Each wall is flat, endless, passes through zero and stands at right angles to its row. A trip goes straight from one point to another. List the walls that it crosses, first one first.
(in the rows, 100 means zero)

Walls:
(1): |  85 | 111 | 100 |
(2): |  78 |  87 | 136 |
(3): | 121 |  44 | 101 |
(4): | 100 |  97 |  82 |
(5): | 114 | 116 | 111 |
(6): | 134 | 117 | 119 |
(7): | 110 | 101 | 101 |
Trips:
|  80 | 163 |  92 | to | 115 | 171 | 112 | -> 7
| 122 | 124 | 137 | to |  81 | 126 |  42 | -> 1, 2, 4, 7, 6, 5
| 109 | 132 | 132 | to | 112 |  19 | 111 | -> 1, 3, 5, 6, 4
| 47 | 85 | 71 | to |  67 | 103 |  69 | -> 2
|  53 |  69 | 117 | to |  52 | 159 |  95 | -> 3, 5
|  86 | 173 | 149 | to |  88 | 107 |  30 | -> 2, 4, 6, 5

Walls:
(1): | 114 | 175 | 115 |  81 |  52 |  69 |  75 |  96 |  66 |
(2): | 122 | 104 |  45 | 120 |  98 |  64 |  97 | 111 | 119 |
(3): | 114 |  78 | 113 |  68 |  32 | 118 |  43 | 115 | 125 |
(4): |  95 |  63 | 106 | 114 |  81 |  96 |  91 | 100 | 120 |
(5): | 105 | 133 | 106 | 108 |  97 |  88 | 152 | 134 | 152 |
Trips:
| 126 |  83 |  83 | 139 |  96 | 111 |  39 |  72 |  39 | to |  58 | 128 |  94 | 104 |  81 |  70 | 107 |  98 | 167 | -> 5
|  69 | 104 | 120 | 195 |  57 |  64 |  62 |  46 | 115 | to | 159 |  79 |  89 |  35 |  94 |  95 | 120 |  94 | 118 | -> 5, 1, 4
| 177 |  51 | 128 |  80 |  90 |  84 | 109 | 160 |  81 | to |  78 | 136 | 116 |  70 | 109 |  91 | 108 | 104 | 101 | -> 1, 2, 4, 3
|  99 |  83 |  96 |  97 | 126 |  30 |  45 |  47 |  99 | to | 146 |  38 |  94 |  74 | 100 |  25 | 107 | 111 | 105 | -> 3, 1

Walls:
(1): |  64 |  89 | 157 | 109 | 140 | 121 |  86 |  99 | 126 |  85 |  74 |  83 |  57 | 100 | 103 |  99 |  78 | 113 |
(2): |  87 |  66 | 108 |  75 |  63 |  89 |  95 | 119 | 152 | 132 | 113 |  65 |  82 |  87 | 116 | 138 |  97 | 123 |
(3): | 111 |  74 | 108 |  66 |  93 | 124 | 150 |  88 | 112 |  90 |  64 |  73 |  91 | 139 |  97 |  45 | 127 | 106 |
(4): | 134 |  99 |  75 | 134 |  42 |  89 |  71 | 118 |  99 |  86 |  75 |  88 |  60 |  73 | 132 | 106 | 127 | 109 |
(5): |  94 | 129 | 113 | 123 |  98 |  86 | 161 |  46 | 127 |  66 |  70 | 108 | 116 |  98 |  54 |  62 |  81 | 130 |
(6): | 102 |  84 | 121 |  79 |  50 |  91 |  49 |  71 | 158 | 112 | 104 | 136 | 123 |  77 | 121 |  75 |  96 |  75 |
(7): |  61 | 121 |  76 |  96 |  90 |  75 | 100 | 114 |  74 | 117 |  74 |  97 | 108 | 109 | 122 | 125 | 122 |  85 |
(8): | 111 |  56 |  94 |  51 | 107 |  85 | 118 | 102 | 106 |  89 |  82 |  62 |  49 | 102 |  36 | 108 | 122 |  60 |
Trips:
| 132 | 128 |  87 | 164 | 133 |  86 | 140 |  84 | 144 |  91 | 148 |  88 | 122 | 108 |  88 | 111 |  85 | 123 | to | 102 |  82 | 169 | 104 | 136 |  95 | 113 | 130 | 120 |  94 |  97 |  93 | 148 | 109 | 112 |  90 |  81 |  73 | -> 1, 3, 6
| 108 | 164 |  75 | 102 | 159 |  61 |  80 |  77 | 108 |  68 |  94 |  93 |  43 | 136 | 133 | 136 |  41 | 106 | to |  74 |  83 | 106 | 102 |  85 | 119 |  84 | 119 |  68 |  93 | 136 | 111 | 133 | 126 |  56 | 117 |  42 |  45 | -> 5, 8, 1, 7, 6
|  85 |  84 | 123 |  78 |  86 |  88 | 133 |  57 | 120 | 124 |  76 |  73 |  71 |  73 | 144 |  80 | 109 | 118 | to | 136 |  96 | 113 |  97 | 103 |  93 |  56 | 117 |  66 | 131 |  72 | 125 | 107 |  62 |  92 |  85 |  79 |  82 | -> 7, 5, 3, 8, 2, 1
|  55 | 104 | 105 | 101 | 155 | 147 | 137 |  85 | 100 |  85 | 100 | 134 |  79 |  60 | 112 |  94 | 108 |  92 | to | 109 |  83 | 100 |  88 |  99 | 134 | 153 |  74 | 159 | 125 |  58 | 116 |  77 |  80 |  59 | 100 | 107 |  85 | -> 8, 6, 2
